Each row of a before or after table is a point. One or more steps were done to the points. Then noise was added and the rows were shuffled. The steps act on columns, c1 being the first. Write out the steps. A step turns or swaps two columns, mirrors them in a line or flattens them onto one, adds a multiple of one to another, or multiplies or shifts one. Angles are multiples of 10 degrees, from the lower column toward the higher: turns from -170 to 170, lines from 10 to 170 but not 90. Use the fewest steps. Two steps may share a column if one is a turn and the other turns, adds or multiplies; they go together, in the order done. Otherwise the lowest column goes first.

Before, 13 rows:
0.021	-0.042
0.013	0.022
-0.009	0.010
0.006	0.044
-0.030	-0.007
0.023	-0.032
0.012	-0.040
-0.059	-0.028
-0.015	-0.037
-0.021	0.006
-0.054	-0.039
0.024	0.028
-0.009	-0.025
After (13 x 2):
0.012	-0.043
0.018	-0.035
-0.022	-0.034
-0.015	-0.024
0.029	0.025
0.017	0.015
-0.030	-0.006
0.003	-0.042
0.013	0.042
-0.062	-0.018
-0.019	0.011
-0.059	-0.029
-0.010	0.012
Steps: turn c1 and c2 by -10 degrees

Before:
-0.001	-0.002	0.022	0.080	-0.027	0.011
-0.023	-0.008	0.012	-0.027	-0.027	-0.009
-0.013	0.015	0.025	-0.029	0.027	-0.005
-0.017	-0.006	0.017	0.047	-0.001	0.028
-0.012	0.000	-0.067	-0.021	-0.027	0.012
-0.006	0.009	0.016	-0.015	-0.031	-0.013
-0.041	-0.014	0.002	0.043	-0.028	0.011
0.000	-0.026	0.024	-0.022	-0.031	0.000
-0.046	-0.008	0.000	-0.022	-0.030	0.023
-0.007	-0.023	0.022	-0.004	-0.017	-0.015
-0.003	-0.003	0.017	-0.026	0.036	-0.007
0.000	0.010	-0.010	-0.014	0.019	0.014
-0.027	-0.021	0.024	-0.008	-0.030	-0.020
-0.033	0.009	0.023	-0.023	0.046	-0.004
After:
-0.034	0.012	0.020	-0.043	0.044	-0.004
-0.045	-0.011	0.000	-0.045	-0.030	0.023
-0.012	0.020	0.025	-0.058	0.026	-0.005
-0.007	0.012	0.017	-0.031	-0.031	-0.013
-0.011	0.000	-0.068	-0.043	-0.027	0.014
-0.022	-0.010	0.013	-0.054	-0.027	-0.010
0.000	-0.035	0.026	-0.045	-0.030	0.002
-0.003	-0.004	0.016	-0.053	0.035	-0.005
-0.006	-0.029	0.022	-0.009	-0.016	-0.015
-0.026	-0.026	0.024	-0.017	-0.029	-0.020
-0.001	-0.003	0.024	0.161	-0.027	0.010
-0.017	-0.006	0.016	0.094	-0.001	0.029
-0.001	0.013	-0.010	-0.028	0.020	0.014
-0.042	-0.018	0.003	0.086	-0.027	0.011
Steps: multiply c2 by 1.3; multiply c4 by 2

Before (8 x 11):
-0.033	-0.016	0.034	0.009	0.024	-0.029	-0.003	0.000	0.004	-0.020	0.013
-0.016	-0.043	-0.041	-0.010	0.046	-0.023	-0.005	-0.043	0.007	-0.004	-0.024
-0.020	0.011	-0.009	0.018	-0.005	-0.030	0.002	0.019	0.043	-0.055	-0.064
0.013	-0.029	-0.008	0.024	-0.027	-0.026	-0.005	0.025	0.004	0.038	0.058
0.022	0.015	-0.009	0.040	0.014	0.013	-0.004	-0.031	-0.005	-0.025	0.033
-0.039	0.036	0.035	0.046	-0.003	0.027	0.066	0.024	0.044	0.037	0.020
-0.017	0.040	0.047	0.008	-0.018	0.000	0.002	0.062	-0.019	0.008	-0.001
-0.006	0.004	-0.027	-0.019	0.010	0.011	-0.002	-0.030	0.046	-0.024	0.024
After (8 x 11):
0.013	-0.029	-0.007	0.025	-0.018	-0.023	0.021	0.027	0.001	-0.035	0.061
0.023	0.012	-0.007	0.041	0.020	0.013	-0.008	-0.029	-0.003	0.022	0.033
-0.022	0.008	-0.010	0.018	0.003	-0.028	-0.035	0.016	0.043	0.050	-0.067
-0.003	0.006	-0.031	-0.017	0.036	0.009	-0.010	-0.030	0.045	0.019	0.026
-0.040	0.033	0.036	0.041	-0.040	0.025	-0.037	0.022	0.045	-0.062	0.018
-0.017	0.043	0.045	0.009	-0.068	0.003	0.001	0.058	-0.016	-0.007	0.001
-0.016	-0.043	-0.043	-0.008	0.089	-0.025	0.001	-0.042	0.007	0.002	-0.026
-0.037	-0.015	0.037	0.014	-0.013	-0.032	-0.007	0.001	0.006	0.020	0.011
Steps: add -1 times c3 to c5; turn c7 and c10 by -150 degrees
